Every row gives one point. The window is the flat piece filled in between its corners: a triangle in 3 columns, a solid with four corners in 4, and so on. A path goes straight from each point to the next, and from the last back to the first. After which points does the path pass through the window?
(in the rows, 128 means zero)

Window:
[[ 97 150 179]
 [110 118 119]
 [175 142  43]]
Path:
(1): [109 155  78]
(2): [138 175  21]
(3): [179  91  81]
(4): [187  98  61]
(5): [147 176  36]
(6): [ 73 130 151]
(7): [132 116 199]
(8): [126 137 162]
(9): [ 95 175 158]
(10): [ 69 156  99]
(11): [117 132 169]
(12): [169 118  78]
(13): [139 155  65]
(14): [ 66 211 160]
(15): [135 128 156]
(16): [171 147 165]
Through the window after points: 10, 12

Window (6 x 6):
[[181  96 145  99 142 154]
 [151 117 134  86  70 181]
 [185 192  39  93 198  48]
 [ 50 111  96 157 141 101]
 [ 86 106  47 188 110  36]
 [143 141 180 129 113 146]]
Path:
(1): [ 94 157  76 155 143 105]
(2): [149 122 111 177 118 176]
(3): [139 145 126  84 121 100]
(4): [121 127 128  99 104 105]
(5): [130 111 130 176 153 154]
(6): [174 180 107 138 162 154]
(7): [126  96 161  70  85 120]
(8): [111 119 134 111  80   7]
(9): [112 116  62 144 152 152]
(10): [ 92 125 150 188 187 198]
(11): [138  81 139  78  31  85]
(12): [ 85 118 111 118 101  59]
(13): [ 93 127  39 217 157 103]
(14): [ 93 131  55 200 145  87]
(15): [ 94  99  93 113 102  45]
(16): [ 79  50 133 119 124  31]
Through the window after points: 2, 4, 14

Window, 8 rows:
[[127 144 176  69 127 206 141 128]
 [ 93  76  71 159 188 179  89 211]
 [126 185 146 102 182  42 112  93]
 [121 211 161  87 170 126  57 108]
 [137 194 138 103  83 192 134 168]
 [128 108  52 165 169 207 104 134]
 [110 122 164 166  37 218  94 125]
 [168 185 141  24 155  46  65  97]]
Path:
(1): [ 88 153 132  57 136 175 107 112]
(2): [ 54 178 119  34 109 161 115 136]
(3): [166 127 139 139 131 197  98 142]
(4): [172 176 177  98 141 130  87 102]
(5): [ 98 182 137 101 103 132 109 100]
(6): [105 174 129  75 102 134  77 136]
(7): [218 166 159 112 209 170 105 127]
(8): [145 165 174 100 139 176 115 135]
Through the window after points: 8

Window (11 x 11):
[[122 140 128 110  95 171 185 129 127 147  93]
 [165 107 140 141 142 104  42  71 109 134 161]
 [142 111 182  98 164 104  49  41  94 201 157]
 [164 103 176  92 147 162 171 100 155 122 133]
 [139 150 182  86  78 120 148 117 175 133 113]
 [152 144 177 123 188  91  59  96 103 147 101]
 [ 85 170 161 186 163   7 167 142  58 149 187]
 [143 102 163 151 118 149 159  84 186 163  87]
 [106 199 122 173 181  40 162 177 113 185 203]
 [ 85 115 178 118 133 166 107 109 164 127 119]
 [131  66 136  66 119 131 143 109 175 142  88]]
Path:
(1): [100  48 196  94  62 139 168 170 128 187 147]
(2): [126 119 165 128 129 110 120 129 124 160 122]
(3): [128 181 142  82 150 118 151  68 105 125 145]
(4): [ 86 176 115 112 155  95 165  96 188 140  83]
(5): [134 109 164 127 123 122 128 122 120 159 162]
(6): [140 115 155 159  98 136 126 135 116 166 114]
(7): [112 148 162  56 167 100 168  42 205 109 156]
(8): [110 203 136 101 163  98 115  56 120 122 139]
(9): [141  92 180 128 134 103 111 139 116 177 135]
(10): [161  91 194 127 125 107  98 150 139 161 136]
(11): [104 148 135  95 149 104 149  67 148 128 117]
(12): [118 176 124  99 121  95 140  71 166 140 119]
(13): [144 104 159 130 145 110 131 132 109 156 143]
(14): [146  80 195 127 122 163 100 128 134 133 110]
(15): [114 171  91  64 134 128 189  65 183 160 108]
(16): [136 149 144 126 143 123 125  84 153 131 119]
Through the window after points: none

Window:
[[ 95 165 128 170 184 130 161 221 140 145 116  94]
 [139 100 154 143 152 141  79  65 195 103 118 224]
 [133 108  86 134  86 171 112 109 126 160  90 113]
 [142 151  79  89 109 178 106 137 125 117  90 188]
 [ 88 153  81 144 132 198  86 176 120 100 112 116]
 [ 83 114 162 146  88  97 157  89 153  88 137 156]
 [107 145  42 137 122 160 108 123 129 119  45 143]
 [ 91 114 125 188  74  99  96 232 151  85 141 147]
 [138 167 111 118 147 166 104 163 113 110  45  91]
 [133  89 144 111 207  77 105  61 135 126 148 162]
 [ 69  51 127 170  34 171 189 140  83  96  55 149]
 [118 153 162 180 114  75 107  80  71 140 144 173]]
Path:
(1): [140 124  94 214 136 130 107 121  89 102 123 150]
(2): [ 87 132 159 105 106 122 125 128 147 119  99 169]
(3): [ 66  91 153 126 131 144  87 142 137 145  65 196]
(4): [152 156 101 153 118 115 138 138 128  78 139  87]
(5): [117 137 129 175 138 127 126 165 138  73 132 137]
(6): [ 98 124 116 124 105 121 105 151 134 131 102 167]
(7): [  7  93 126 131  89 113 133 201 117 157  73 141]
(8): [214 148 111 173 117 149  81 117 166  51 157 179]
(9): [144 113  92 158 103 143 120 137 137  89 135  93]
(10): [ 48 161 177 151 184  86 128 181 123 173  87 206]
(11): [101 115 130  94 117 150  71  92 121 133  82 157]
(12): [136 127  99 143 126 136 150 140 122 106 119 170]
Through the window after points: 3, 7, 9, 11
